Every row gives one point. The points of each table are mixes of a few directions, plus a little noise. Count the directions of each table, and those that both share. Where both have some left over, give the other angles between the two spaces (their principal angles), to ten degrees, smallest first.

First (6 x 2)
[[ -7 -10]
 [ 31  44]
 [ 31  43]
 [-33 -47]
 [-38 -54]
 [ 16  23]]
Second (7 x 2)
[[-18  66]
 [ 16 -60]
 [ -7  27]
 [-10  39]
 [ -7  25]
 [ 13 -49]
 [ 13 -47]]
Directions: first 1, second 1, shared 0; angles 50

First (7 x 4)
[[  3  19  -7 -15]
 [ -8 -58  21  46]
 [ 11  74 -27 -59]
 [  6  48 -17 -38]
 [ -2 -14   5  11]
 [-12 -83  30  66]
 [  2  14  -5 -11]]
Second (6 x 4)
[[ 69  -9  29   0]
 [ 43   9 -39  45]
 [ 48  -5 -16  15]
 [-74  15  19  -9]
 [-62  -7 -35 -22]
 [-22  -3  42 -29]]
Directions: first 1, second 3, shared 0; angles 80

First (8 x 6)
[[ -3  37  29  22   9 -62]
 [-23  52 -47  24  16 -23]
 [ 44 -11  53 -50 -16 -25]
 [-41  58 -90  37  22   1]
 [ -5   8   0   8   3  -8]
 [  0 -12  -8  -5  -3  19]
 [ 33 -65  45 -44 -22  40]
 [ -5 -66  19   6  -9  58]]
Second (8 x 6)
[[-51   1 -10  70   8  -1]
 [-66 -31  10  82 -15   7]
 [ 57 -53  50 -91 -51  15]
 [-17  -4   0  22  -1   1]
 [ 15  54 -37  -7  41 -14]
 [ 51  -1  10 -69  -9   1]
 [ -3   1  -1   4   1   0]
 [ 15  34 -22 -12  25  -9]]
Directions: first 3, second 2, shared 1; angles 30

First (10 x 9)
[[ -5 -40  38  15  -7  43   2 -11  11]
 [ 31  29 -13 -22 -16 -68  43  44   1]
 [-64  10   0 -56 -30  24 -45 -26  12]
 [-40  22 -12 -48 -22  -5 -25  -8   6]
 [ 36  21 -27  22  23 -38  19  17 -15]
 [-36  38 -16 -70 -36 -36 -11  10   9]
 [ 15 -24  -9  73  56  50 -25 -35 -22]
 [-12 -82  80  27 -18  87   5 -20  25]
 [ 76  -5  -4  58  31 -37  55  35 -14]
 [ -2  31 -37  -1  19 -19 -17  -5 -15]]
Second (8 x 9)
[[ 22  44 -30  65  48 -23  18  20   0]
 [-37  63 -74  -8  37 -12 -62 -31 -24]
 [ -3  32   9 -21 -27 -42  37  42  27]
 [ 49 -53  10  29  18  17   7 -14 -29]
 [ 23 -92  58   5 -18  56   6 -22  -7]
 [ 35 -14  -9 -23  -9 -31  14   7 -22]
 [-67   1   0 -55 -27  35 -55 -36   7]
 [-22  18  36   8 -22   0  34  34  46]]
Directions: first 3, second 4, shared 3

First (11 x 12)
[[-12  32   5   9  -4 -27  18  41   1   6  18 -36]
 [  5  -6 -36 -10 -19  -2   4  24 -34   7  16 -34]
 [-25  44  21 -18  31  -1  -2 -14  18   6 -30  27]
 [ 31 -55  40  72 -29 -20  13  13  37 -23  47 -16]
 [ -5 -14  40  18   5   1 -22 -49  31 -14 -19  59]
 [ 15   4   2 -21  40  36  16  -7  20   5 -23   3]
 [ 19  -7 -30 -14   4  17  19  28 -16   8  10 -41]
 [ -5  43   4 -16  34   5  29  32  15  13  -7 -29]
 [ 15 -29 -25 -22   3  31 -13 -28 -17   0 -15  18]
 [ -5  -2 -34  -5 -31 -16  -5  22 -39   5  20 -29]
 [-32 -10  13   7 -34 -24 -56 -63 -16 -13 -17  76]]
Second (9 x 12)
[[   3   18   -2  -16   25   14   16   11    9    8  -11  -11]
 [   9  -33    1   15  -21   -1  -16  -20   -4  -10    7   17]
 [  17  -26   -1    1    4   19   -2  -16    6   -5   -4   10]
 [  23  -26   -2   -6   18   33    5  -17   12   -3  -10    8]
 [   0    2    0   -1    2    0    1    1    0    1   -1   -1]
 [ -48  -20   10   67 -121 -106  -63   -9  -50  -23   56   25]
 [   2   32   -3  -25   40   21   25   19   13   13  -17  -19]
 [  21    3   -4  -25   46   43   24    1   20    8  -21   -8]
 [ -25   50    1  -10    6  -23   11   30   -5   11    1  -22]]
Directions: first 4, second 2, shared 2

First (9 x 14)
[[   7    1  -18   -9   22  -34    5    7   17  -44   30   -6   21   30]
 [   6    8   -7   49  -54   -9   34  -36   11   22   17  -45  -12   -7]
 [ -29  -13   31  -65   54   42  -54   55  -27   15  -57   71    2  -21]
 [  61    5  -35   35   -3  -23   27  -54    0  -43   50  -35   -8   28]
 [ -54   -3   11  -40   22  -25  -14   60   27  -10   -8   20   35    9]
 [  -5   17   -4   96 -117  -10   65  -63   23   63   21  -88  -25  -24]
 [  25   -4    7   -2   10   40  -17  -17  -33   16  -23   21  -25  -18]
 [ -54   -3   27  -25   -4   12  -16   45    7   35  -37   22   10  -21]
 [  43   -9  -13  -39   71    7  -30    3  -24  -55    6   40    2   23]]
Second (10 x 14)
[[ 32  -6  -2 -20  38  26 -24  -8 -29 -15 -11  30 -14   0]
 [ 66 -15  -4 -52  92  51 -55  -7 -61 -43 -22  72 -21   5]
 [-50   7   1  10 -33 -44  24  26  44   6  16 -31  28   9]
 [-52   6   1   4 -26 -46  22  32  46   0  17 -27  33  12]
 [-32  11   3  48 -74 -21  40 -14  31  41  11 -53   0 -13]
 [-83  16   4  47 -92 -67  59  22  76  37  28 -75  35   1]
 [ 56   0   2  37 -25  58   1 -65 -48  37 -19  -4 -53 -31]
 [ 34  -8  -3 -30  51  25 -30  -1 -31 -25 -11  40 -10   4]
 [-16  -4  -2 -35  38 -21 -15  36  12 -32   5  21  25  20]
 [ 45  -6  -1 -10  31  39 -22 -23 -40  -6 -15  29 -25  -7]]
Directions: first 3, second 2, shared 2
